Every row gives one point. The window is the flat piece filled in between its corners: a triangle in 3 columns, a solid with four corners in 4, and so on. A path goes straight from each point to the next, and from the last back to the first. After which points does the path pass through the window?

Window, 3 rows:
[[-0.27 -0.09  0.16]
 [-0.25 -0.53 -0.19]
 [ 0.47  0.24 -0.40]]
Path:
(1): [ 0.21 -0.19  0.22]
(2): [ 0.03 -0.40 -0.10]
(3): [-0.20 -0.01 -0.35]
(4): [ 0.45  0.76 -0.66]
(5): [ 0.68  0.29 -0.13]
(6): [0.61 0.11 0.06]
(7): [ 0.15  0.27 -0.75]
(8): [-0.21  0.04 -0.08]
Through the window after points: 2, 6, 8

Window:
[[-0.49  0.59  0.35]
 [-0.10 -0.04  0.13]
 [ 0.26 -0.04  0.13]]
Path:
(1): [-0.41  0.64  0.55]
(2): [ 0.44 -0.38  0.19]
(3): [ 0.34 -0.26 -0.16]
(4): [-0.65  0.65  0.10]
(5): [-0.72  0.52  0.58]
(6): [-0.36  0.19  0.44]
(7): [-0.39  0.38 -0.06]
(8): [-0.14  0.34  0.08]
(9): [-0.12  0.16  0.56]
(10): [-0.27  0.21  0.50]
(11): [-0.25  0.33  0.15]
(12): [ 0.19  0.11 -0.22]
(13): [ 0.12 -0.20  0.28]
(14): [-0.10  0.11  0.52]
(15): [ 0.03  0.37 -0.08]
(16): [-0.48  0.67  0.06]
Through the window after points: 8, 10

Window:
[[ 0.13 -0.44  0.05 -0.18]
 [ 0.80 -0.25 -0.31  0.00]
 [ 0.14 -0.05  0.26  0.23]
 [-0.95  0.83  0.01 -0.01]]
Path:
(1): [ 0.24 -0.52 -0.06  0.30]
(2): [ 0.58 -0.08  0.35 -0.33]
(3): [-0.04  0.53  0.27 -0.09]
(4): [-0.37  0.06 -0.22  0.37]
(5): [ 0.11 -0.18  0.06  0.44]
(6): [ 0.14  0.06  0.32 -0.32]
(7): [ 0.50  0.12 -0.01 -0.23]
(8): [ 0.25 -0.46 -0.48  0.35]
(9): [ 0.42 -0.26 -0.33  0.31]
(10): [ 0.62  0.00 -0.08 -0.26]
(11): [-0.10  0.30  0.48 -0.57]
(12): [-0.46 -0.48  0.21  0.72]
(13): [ 0.15 -0.36 -0.25  0.11]
(14): [ 0.43 -0.24  0.28 -0.36]
(15): [ 0.00  0.27  0.74 -0.38]
(16): [-0.36 -0.31 -0.36  0.13]
Through the window after points: 5, 7, 9, 13

Window (6 x 6):
[[ 0.57  0.06 -0.32  0.12  0.43  0.32]
 [ 0.25  0.27  0.78  0.06  0.13 -0.64]
 [ 0.17 -0.63 -0.52  0.01  0.24  0.26]
 [-0.35  0.20 -0.44  0.03 -0.33 -0.08]
 [ 0.50  0.53  0.70 -0.15 -0.71 -1.15]
 [ 0.25 -0.09 -0.01 -0.41  0.18  0.38]]
Path:
(1): [ 0.02  0.14 -0.39 -0.25  0.07 -0.28]
(2): [ 0.01 -0.21  0.06  0.26 -0.37  0.14]
(3): [ 0.16  0.06  0.27  0.35 -0.32 -0.25]
(4): [ 0.22  0.36  0.00 -0.12  0.02 -0.65]
(5): [ 0.13 -0.09 -0.14 -0.79  0.53 -0.38]
(6): [ 0.31 -0.08  0.04 -0.03 -0.11  0.54]
(7): [ 0.09 -0.40  0.06  0.39 -0.33  0.41]
(8): [ 0.04 -0.02 -0.46 -0.21  0.13 -0.27]
(9): [ 0.38  0.29  0.17 -0.20 -0.28 -1.12]
(10): [ 0.15  0.42  0.67  0.46 -0.70 -0.44]
(11): [ 0.06 -0.08  0.27  0.08 -0.42  0.24]
(12): [ 0.10 -0.33 -0.33 -0.50  0.45 -0.53]
(13): [ 0.28  0.11  0.23 -0.32  0.24 -0.49]
(14): [ 0.22  0.13  0.50  0.03  0.04 -0.09]
(15): [ 0.53 -0.21  0.00  0.33  0.11  0.40]
(16): [ 0.31  0.07 -0.46 -0.18  0.42  0.08]
Through the window after points: 1, 5, 7, 13, 15

Window (8 x 8):
[[-0.23  0.41 -0.24 -0.50  0.84  0.06  0.08 -0.10]
 [ 0.27  0.99 -0.06  0.43  0.18  0.60  0.55 -0.26]
 [-0.01  0.23 -0.13 -0.25  0.08 -0.35 -0.22 -0.16]
 [-0.80 -0.11  0.61 -0.63 -0.33 -0.17  0.44 -0.56]
 [-0.25 -0.66  0.13  0.07 -0.48  0.06  0.07 -0.45]
 [-0.67 -0.42 -0.34  0.69 -0.53 -0.28  0.32 -0.63]
 [ 0.62  0.07 -0.03  0.70  0.14 -0.19  0.50 -0.44]
 [-0.16 -0.22  0.67 -0.30  0.11 -0.19 -0.16  0.64]]
Path:
(1): [-0.13  0.03 -0.26 -0.17  0.00 -0.06  0.32 -0.17]
(2): [-0.04 -0.24  0.09  0.03 -0.24 -0.02  0.37 -0.07]
(3): [-0.13  0.05  0.31  0.24  0.12  0.14 -0.24 -0.44]
(4): [ 0.22  0.04  0.19  0.51  0.22 -0.07  0.23 -0.41]
(5): [ 0.40  0.00 -0.25  0.13 -0.24 -0.22  0.61 -0.18]
(6): [-0.42 -0.11  0.10 -0.52 -0.40 -0.06  0.59 -0.13]
(7): [-0.52  0.24  0.74 -0.02  0.11 -0.07  0.14 -0.86]
(8): [-0.29  0.24  0.77  0.27  0.33  0.09 -0.18 -0.60]
(9): [ 0.29  0.18 -0.16 -0.38 -0.19  0.08  0.68 -0.05]
(10): [ 0.13  0.03 -0.26 -0.08 -0.18  0.01  0.68 -0.18]
(11): [-0.29  0.18  0.55  0.37  0.06  0.28  0.12 -0.51]
(12): [-0.35  0.35  0.15 -0.05  0.79  0.02 -0.25 -0.32]
(13): [-0.04  0.10 -0.51 -0.61  0.16  0.05  0.59  0.03]
(14): [ 0.15  0.32 -0.39 -0.29  0.05 -0.22  0.68  0.29]
(15): [-0.21  0.06  0.26  0.14  0.35  0.04 -0.19 -0.64]
(16): [-0.63  0.12  0.25  0.17  0.19 -0.38 -0.34 -0.57]
Through the window after points: 2, 4, 6, 12, 14, 16

Window:
[[-0.15  0.38  0.23 -0.02 -0.55  0.08  0.44  0.20  0.70]
 [-0.54 -0.04 -0.41 -0.10  0.49 -0.41  0.00 -0.52 -0.30]
 [-0.10  0.02 -0.32  0.36 -0.85  0.13 -0.02  0.19 -0.06]
 [-0.27 -0.31  0.03 -0.13  0.82  0.18 -0.43 -0.52 -0.04]
 [-0.01  0.02 -0.06  0.19 -0.22  0.04  0.22  0.96 -0.15]
 [-0.23  0.14  0.13 -0.73  0.21 -0.43 -0.62 -0.61  0.28]
 [ 0.26 -0.37  0.38 -0.31  0.37 -0.19 -0.11 -0.76 -0.58]
 [ 0.90  0.02 -0.06  0.24 -0.33 -0.09  0.22  0.30  0.42]
 [-0.45  0.19  0.35  0.45  0.81 -0.36 -0.45 -0.17 -0.22]]
Path:
(1): [-0.61 -0.82 -0.03  0.41  0.47 -0.54 -0.37 -0.45  0.00]
(2): [ 0.12  0.47  0.05 -0.23  0.34  0.07 -0.25 -0.16 -0.33]
(3): [ 0.03  0.80 -0.05 -0.29 -0.20  0.35  0.27 -0.07  0.30]
(4): [-0.17  0.06  0.23  0.03 -0.32 -0.15  0.17  0.12  0.48]
(5): [-0.47 -0.50 -0.15  0.09  0.24 -0.52 -0.26 -0.27 -0.08]
(6): [-0.18  0.59 -0.35 -0.23  0.40  0.02  0.31 -0.30 -0.35]
(7): [ 0.18  0.89 -0.04 -0.14  0.30 -0.04 -0.26 -0.27 -0.27]
(8): [-0.37 -0.25 -0.23 -0.01  0.07 -0.27  0.03 -0.23 -0.05]
(9): [-0.14 -0.69  0.37  0.17 -0.01 -0.38  0.13  0.21  0.41]
(10): [-0.20  0.68 -0.36  0.09  0.24  0.07 -0.27 -0.12 -0.28]
(11): [ 0.15  0.40 -0.13 -0.43  0.68  0.16 -0.41 -0.47 -0.27]
(12): [-0.08 -0.29  0.37  0.42 -0.18 -0.64 -0.03 -0.28  0.52]
Through the window after points: 3, 5, 7

Window:
[[-0.02  0.05  0.67  0.76 -0.42  0.14 -0.66 -0.50 -0.11]
 [ 0.36 -0.22  0.36  0.38 -0.29  0.79 -0.25 -0.03 -0.33]
 [ 0.16 -0.12 -0.08 -0.31  0.51 -0.57 -0.05 -0.40 -0.31]
 [ 0.29 -0.59  0.58  0.20 -0.08 -0.17 -0.61  0.21 -0.14]
 [ 0.36  0.31  0.26 -0.86  0.27 -0.50  0.41  0.41  0.53]
 [-0.23  0.30  0.44 -0.92 -0.44  0.18 -0.17 -0.57 -0.26]
 [ 0.15 -0.38  0.07 -0.54 -0.09 -1.00  0.46 -0.41  0.36]
 [ 0.00  0.12 -0.34 -0.78 -0.06 -0.11  0.02  0.74  0.76]
 [-0.62 -0.15  0.49 -0.47  0.07 -0.43  0.40 -0.12  0.37]]
Path:
(1): [ 0.09 -0.47  0.28 -0.13  0.19  0.12 -0.52 -0.23  0.35]
(2): [ 0.15 -0.07  0.20 -0.42  0.29 -0.08 -0.32 -0.14  0.39]
(3): [-0.05 -0.05 -0.01 -0.14 -0.22 -0.47  0.14  0.15 -0.26]
(4): [ 0.08  0.06  0.30 -0.01 -0.24 -0.37  0.16  0.41 -0.44]
(5): [ 0.33 -0.29  0.51 -0.42  0.28  0.13 -0.37 -0.74  0.45]
(6): [ 0.23 -0.07  0.35 -0.20  0.37  0.12 -0.18 -0.37  0.45]
(7): [ 0.16 -0.10  0.36 -0.18 -0.20 -0.35 -0.16  0.33  0.04]
(8): [ 0.11  0.05  0.28  0.10 -0.55 -0.35  0.35  0.19 -0.61]
(9): [ 0.12 -0.40  0.52 -0.04  0.14 -0.03 -0.74 -0.20  0.24]
(10): [ 0.17 -0.28  0.67 -0.39  0.08  0.24 -0.18 -0.60  0.30]
(11): [-0.01 -0.01 -0.01  0.27 -0.36 -0.20  0.13  0.38 -0.28]
(12): [ 0.14 -0.08  0.42  0.01 -0.35 -0.27 -0.02 -0.01 -0.17]
Through the window after points: 2, 6, 8, 10, 12

Window (11 x 11):
[[ 0.33  0.49  0.97  0.45  0.09 -0.16 -0.06  0.12 -0.21 -0.80  0.07]
 [-0.52 -0.38  0.32  0.68 -0.21  0.25  0.12  0.06  0.31  0.22 -0.07]
 [ 0.62 -0.46  0.14  0.34  0.48 -0.81  0.04  0.51  0.80 -0.35  0.46]
 [-0.02 -0.35 -0.35  0.20 -0.08 -0.31 -0.11  0.39 -0.28 -0.38  0.03]
 [ 0.23 -0.23 -0.23  0.17 -0.19 -0.94 -0.70 -0.28 -0.09 -0.24  0.13]
 [ 0.06  0.11  0.08  0.02  0.09  0.41  0.03 -0.19  0.15 -0.15 -0.28]
 [ 0.55 -0.41  0.15 -0.11 -0.76 -0.15 -0.08  0.00  0.18  0.05  0.04]
 [-0.65  0.39 -0.08 -0.52  0.46  0.48 -0.87  0.81  0.05 -0.18  0.35]
 [-0.48  0.25  0.22 -0.88  0.53  0.18 -0.51  0.34 -0.65  0.06  0.23]
 [-0.38  1.06 -0.26 -0.31  0.37 -0.70 -0.49  0.62 -0.58 -0.05  0.28]
 [-0.29  0.15  0.49 -0.80 -0.10 -0.39 -0.48  0.14 -0.14 -0.68 -0.55]]
Path:
(1): [ 0.07  0.09  0.37  0.09 -0.15 -0.10  0.00 -0.08  0.01 -0.40  0.20]
(2): [-0.27  0.17  0.21 -0.30 -0.15  0.11  0.23 -0.18  0.12 -0.78  0.26]
(3): [ 0.28  0.02  0.09  0.29  0.23  0.06 -0.37  0.17 -0.08  0.16 -0.37]
(4): [ 0.39 -0.24  0.22  0.58  0.19 -0.25 -0.60  0.40 -0.09  0.31 -0.44]
(5): [ 0.02 -0.07  0.02 -0.25 -0.21 -0.59  0.16 -0.14  0.16 -0.74  0.42]
(6): [-0.38  0.06  0.12 -0.67  0.03  0.07  0.18 -0.05  0.20 -0.59  0.59]
(7): [ 0.12  0.30  0.23  0.16  0.31 -0.10 -0.60  0.30 -0.45  0.10 -0.36]
(8): [-0.01  0.12  0.19 -0.09  0.42 -0.23 -0.53  0.59 -0.12 -0.22 -0.15]
(9): [-0.47  0.07 -0.04 -0.27  0.09 -0.32 -0.07 -0.04 -0.01 -0.69  0.25]
(10): [-0.28  0.05  0.03 -0.05 -0.13  0.24  0.04 -0.04  0.10 -0.32  0.63]
(11): [ 0.16  0.14  0.15  0.02  0.18 -0.13 -0.39  0.39 -0.05 -0.09 -0.14]
(12): [ 0.51 -0.05  0.42  0.28 -0.06 -0.11 -0.46  0.66 -0.08 -0.02 -0.49]
Through the window after points: 2, 6, 12

Window:
[[-0.26 -0.46  0.47  0.80  0.41 -0.35 -0.78 -0.24 -0.36  0.18  0.20  0.26]
 [ 0.41  0.20 -0.22 -0.20 -0.19  0.93  0.26  0.25 -0.31  0.07  0.00  0.18]
 [-0.21  0.23 -0.56 -0.27  0.69  0.04  0.47  0.00  0.30  0.42 -0.08 -0.18]
 [ 0.14  0.29  0.22  0.03 -0.08 -0.21 -0.34  0.61 -0.30 -0.04 -0.22  0.02]
 [-0.74  0.16 -0.25 -0.86  0.21  0.43  0.41  0.02 -0.21  0.02  0.17 -0.27]
 [-0.08  0.73  0.37 -0.66  0.06  0.49  0.18 -0.25  0.40 -0.20 -0.05  0.28]
 [-0.04 -0.75  0.10  0.62 -0.12 -0.37 -0.01  0.06 -0.19 -0.29 -0.42  0.40]
 [ 0.15  0.46 -0.45 -0.85  0.29  0.41  0.17 -0.51 -0.16 -0.33 -0.17 -0.38]
 [ 0.05 -0.44  0.26  0.67  0.03 -0.99 -0.13 -0.06 -0.67  0.10  0.64  0.58]
 [-0.07  0.02  0.17  0.81 -0.24 -0.10  0.32 -0.10 -0.37 -0.02 -0.12 -0.29]
 [-0.18 -0.07  0.78  0.42  0.60 -0.50 -0.12 -0.30 -0.74  0.22 -0.49  0.61]
 [-0.77  0.52 -1.04 -0.08  0.33  0.08  0.19 -0.17 -0.25 -0.11  0.17  0.19]]
Path:
(1): [-0.25 -0.13 -0.27  0.10 -0.10 -0.28  0.01 -0.12 -0.24  0.22 -0.21  0.30]
(2): [ 0.05  0.02  0.32  0.19  0.37  0.03  0.32  0.08 -0.32 -0.28  0.05  0.04]
(3): [-0.08 -0.02  0.53  0.19  0.53  0.19  0.09  0.04 -0.05 -0.55 -0.23 -0.26]
(4): [-0.05  0.18 -0.43 -0.10 -0.24 -0.46 -0.34 -0.27 -0.59  0.72  0.01  0.66]
(5): [-0.25  0.19 -0.02 -0.14 -0.34 -0.13  0.18 -0.57 -0.72  0.37 -0.33  0.21]
(6): [-0.27 -0.05  0.26  0.61  1.20 -0.29 -0.20  0.31 -0.11 -0.32  0.06  0.44]
(7): [-0.36  0.35  0.15  0.27  0.66 -0.02  0.22  0.24 -0.11 -0.55 -0.23  0.25]
(8): [-0.18  0.10 -0.50 -0.39 -0.26  0.03 -0.03 -0.54 -0.23  0.44  0.22  0.17]
(9): [-0.02 -0.13 -0.48 -0.20 -0.52  0.11  0.08  0.04 -0.19  0.19 -0.09 -0.19]
(10): [ 0.01  0.05  0.62  0.55  0.76  0.18  0.14 -0.01 -0.32 -0.41 -0.12  0.56]
(11): [-0.06 -0.11  0.00  0.17  0.32 -0.06  0.56  0.12 -0.03 -0.50 -0.05  0.26]
(12): [-0.32  0.15 -0.29 -0.10 -0.07 -0.09 -0.08 -0.18 -0.40  0.53 -0.11 -0.11]
Through the window after points: 3, 5, 7, 9
